Every row gives one point. Each copy is the shape, with its points in the same order, turned, moved and blurred by noise. Some copies are also mirrored. Which?
In the rows, 128 means zero.

Shape, 7 rows:
[[127 115]
 [ 62 117]
 [157 118]
 [ 77 126]
 [136 180]
 [146 119]
 [162 105]]
Copy 1 (7 x 2):
[[118 113]
 [174  85]
 [ 92 132]
 [162 100]
 [143 174]
 [101 128]
 [ 81 124]]
Copy 1 is: mirrored
Copy 2, 7 rows:
[[129 103]
 [185  72]
 [102 120]
 [177  88]
 [151 164]
 [113 115]
 [ 92 110]]
Copy 2 is: mirrored
Copy 3, 7 rows:
[[112 105]
 [ 56 139]
 [141  97]
 [ 76 141]
 [152 163]
 [131 102]
 [139  81]]
Copy 3 is: only turned

Shape (8 x 3):
[[125 148  73]
 [ 97 108 155]
 [161 141 123]
 [114  92  83]
 [146 159 162]
 [155 148 167]
 [182  87 139]
 [ 82 111 132]]
Copy 1:
[[142 125  77]
 [114 154 162]
 [141  90 128]
 [172 162 111]
 [101  85 148]
 [112  84 161]
 [181  95 172]
 [119 170 139]]
Copy 1 is: mirrored
Copy 2:
[[ 95 144  84]
 [114  91 158]
 [145 148 117]
 [113  87  76]
 [140 155 161]
 [151 146 161]
 [187 111 112]
 [ 91  86 142]]
Copy 2 is: only turned
Copy 3:
[[160 186 142]
 [117  98 130]
 [172 141  93]
 [157 135 176]
 [144 133  71]
 [140 121  64]
 [194  87 106]
 [ 98 111 148]]
Copy 3 is: mirrored

Shape:
[[163 145 164]
 [ 96 104 173]
 [155  78 192]
 [111  88 159]
 [137 129 122]
 [142 103  97]
 [121 156  76]
 [161 137 152]]
Copy 1:
[[170 159 153]
 [149 149  77]
 [186 100 110]
 [141 128  88]
 [119 154 140]
 [ 94 127 141]
 [ 74 184 153]
 [157 152 151]]
Copy 1 is: mirrored
Copy 2 (8 x 3):
[[181 151 144]
 [118 111 178]
 [182  87 174]
 [128  94 158]
 [143 136 113]
 [139 111  86]
 [108 166  78]
 [175 143 137]]
Copy 2 is: only turned

Shape, 7 rows:
[[103  91 110 109]
 [175 118 138  63]
 [137 139 104 120]
 [ 47 173 185 131]
 [111 145 122 122]
 [143 156 184 131]
 [119 152 111 127]]
Copy 1, 7 rows:
[[181 101 140 135]
 [127  98 153  60]
 [143 142 118 114]
 [129 174 214 185]
 [147 148 143 135]
 [ 79 131 166 129]
 [141 152 130 129]]
Copy 1 is: mirrored
Copy 2, 7 rows:
[[130 139 107  94]
 [123  49 131  93]
 [111 108 116 140]
 [113 179 219 125]
 [111 130 139 133]
 [148  98 190 146]
 [105 125 133 146]]
Copy 2 is: mirrored
